Each row of a before or after table is a point. The points were changed in one or more steps. Then noise was added and the rows were shuffled. The steps act on how far a point lies along the listed directions, d1 being the first. What was done? A step turns or swaps two directions, mirrors them in a line or flattens them onto one, adds a multiple of one to another, or multiplies one. Angles are multiples of 10 degrees, from the lower direction toward the higher: turns from -170 to 170, lines from 10 to 170 but not 90. Use the fewest steps. Two steps may share a direction if one is a turn and the other turns, adds or multiplies; they go together, in the order done. Otherwise the lowest direction goes first.
In the rows, 128 means zero.

Directions:
(1): [111  77 130]
(2): [140 123  76]
Before:
[[109 104 179]
 [139 119  85]
 [121  67 155]
 [143 147 125]
 [130 128 106]
 [156 152  56]
 [148 148 117]
 [140 142 129]
 [136 160 152]
 [122  85  88]
 [142  67  55]
 [130 141  94]]
After, 12 rows:
[[127 113 147]
 [117  84 130]
 [142 183 138]
 [166 151  74]
 [136 108  70]
 [122 147 146]
 [125 158 205]
 [112 142 161]
 [136 117 155]
 [131 161 160]
 [163 212 157]
 [132 114 138]]
Steps: turn d1 and d2 by 140 degrees

Directions:
(1): [ 71 169 141 123 111 147]
(2): [ 91 109 105 180 143 103]
(3): [145 128 137 162  63 125]
Before (12 x 6):
[[145 114 115 135 116 121]
 [128 120  93 150 144 125]
 [ 80 144 138  74 217 161]
 [149 103 112 169 117 118]
 [104  93 125 152 155  98]
 [186 171 163  13 163 169]
 [125  99 104 182 114 111]
 [107 108 143 136 172 111]
 [122 123 122 157  96 124]
 [160 103 142 134 110 110]
 [ 88 185 152 109  80 153]
 [ 70 119 123 154  90 128]]
After (12 x 6):
[[154 146 115 110 104 146]
 [153 140 133  74 135 163]
 [151 142 130  97 144 160]
 [ 77 104  92 248 122  73]
 [126 137 128  92 149 140]
 [156 123 171 101  88 139]
 [123 124 118 118 131 130]
 [144 110 142  75 124 149]
 [142 116 136 209  48 118]
 [122 125 135 111 153 118]
 [114 121 108 133 154 115]
 [140 119 161 128  98 120]]
Steps: multiply d1 by 0; turn d2 and d3 by 170 degrees

Directions:
(1): [178 161 164 114  93 147 150 163 143]
(2): [157  97  78 113 111 167 165  98 131]
(3): [126 175 119 114 191 164 132 119 157]
Before, 10 rows:
[[115 127 120 135 139 113 109 136 127]
 [128 167 152 130 161 139 128 138 132]
 [171 119 159 130  71 121 146 157 130]
 [116 127 126 116 136 127 133 133 135]
 [121 125 130 131 124 128 125 121 116]
 [121  93 117 136 109 122 129 126 116]
 [134 113 146 136  93 102 108 149 125]
 [103 106 133 135 133  95  99 124 114]
 [136 133 128 126 117 157 135 113 141]
 [ 85  93  93 139 153 114 119  99 112]]
After:
[[104 134 204 148 100  54  74 177 105]
 [117 153 159 138 133  97  99 164 130]
 [107  80 143 151  83  82 106 145  96]
 [128 121  97 123 136 171 141  87 142]
 [148 190 128 110 189 187 153 121 156]
 [ 51 165 211 164 165  41  55 177 108]
 [151  67 135 139  32  89 123 153 105]
 [115 138 133 115 146 131 130 137 138]
 [121 128 147 135 116 116 118 131 112]
 [194  10  62 125  10 150 193  95 105]]
Steps: turn d1 and d2 by 70 degrees; multiply d2 by 2.5; multiply d3 by 2.5

Directions:
(1): [185 126 116 107 140 172 168  72 122 125 130  99]
(2): [143 156 185  96  96  79 141 116  90 147 106 112]
(3): [ 97 103  87 134 143 101 125 117 122 158  90  58]
Before, 9 rows:
[[146 104 122 152 130 132 142 113 121 132 108 114]
 [141 125 126 112 135 128 119 101 140 121 139 126]
 [129 154 167  83  81  68 144 105  88 152 102  76]
 [161 125 172 120 109 130 149 113 106 124 101 126]
 [ 82 140 165 111  93  55 119 144  85 161  90  78]
 [146 132 126 125 141 170 161  92 146 107 155 138]
 [158 173 220  79 111  60 144 126  83 143 109 132]
 [156 141 169  97 112  84 136  82  87 158  94  83]
 [153 121  93 135 151 189 125 132 191  70 181 180]]
After (9 x 12):
[[143 108  95 155 159 189 109 119 162  98 164 171]
 [ 74 116 100 170 137 161  88 187 165  97 165 180]
 [143 136 137 109 130 139 169  77 121 130 126  94]
 [142 126 126 109 134 129 120  99 139 120 139 124]
 [140  95 107 151 143 172 139 118 138 113 116 124]
 [110 112  73 154 142 193 115 145 176  89 175 166]
 [105  87  47 162 206 176 111 145 178 111 145 127]
 [156 143 147  75 109  67 157  83 108 143  89  53]
 [158 118 145 151 122 136 140 121 122 118 124 151]]
Steps: mirror d1 and d3 in the line at 170 degrees; multiply d2 by -1
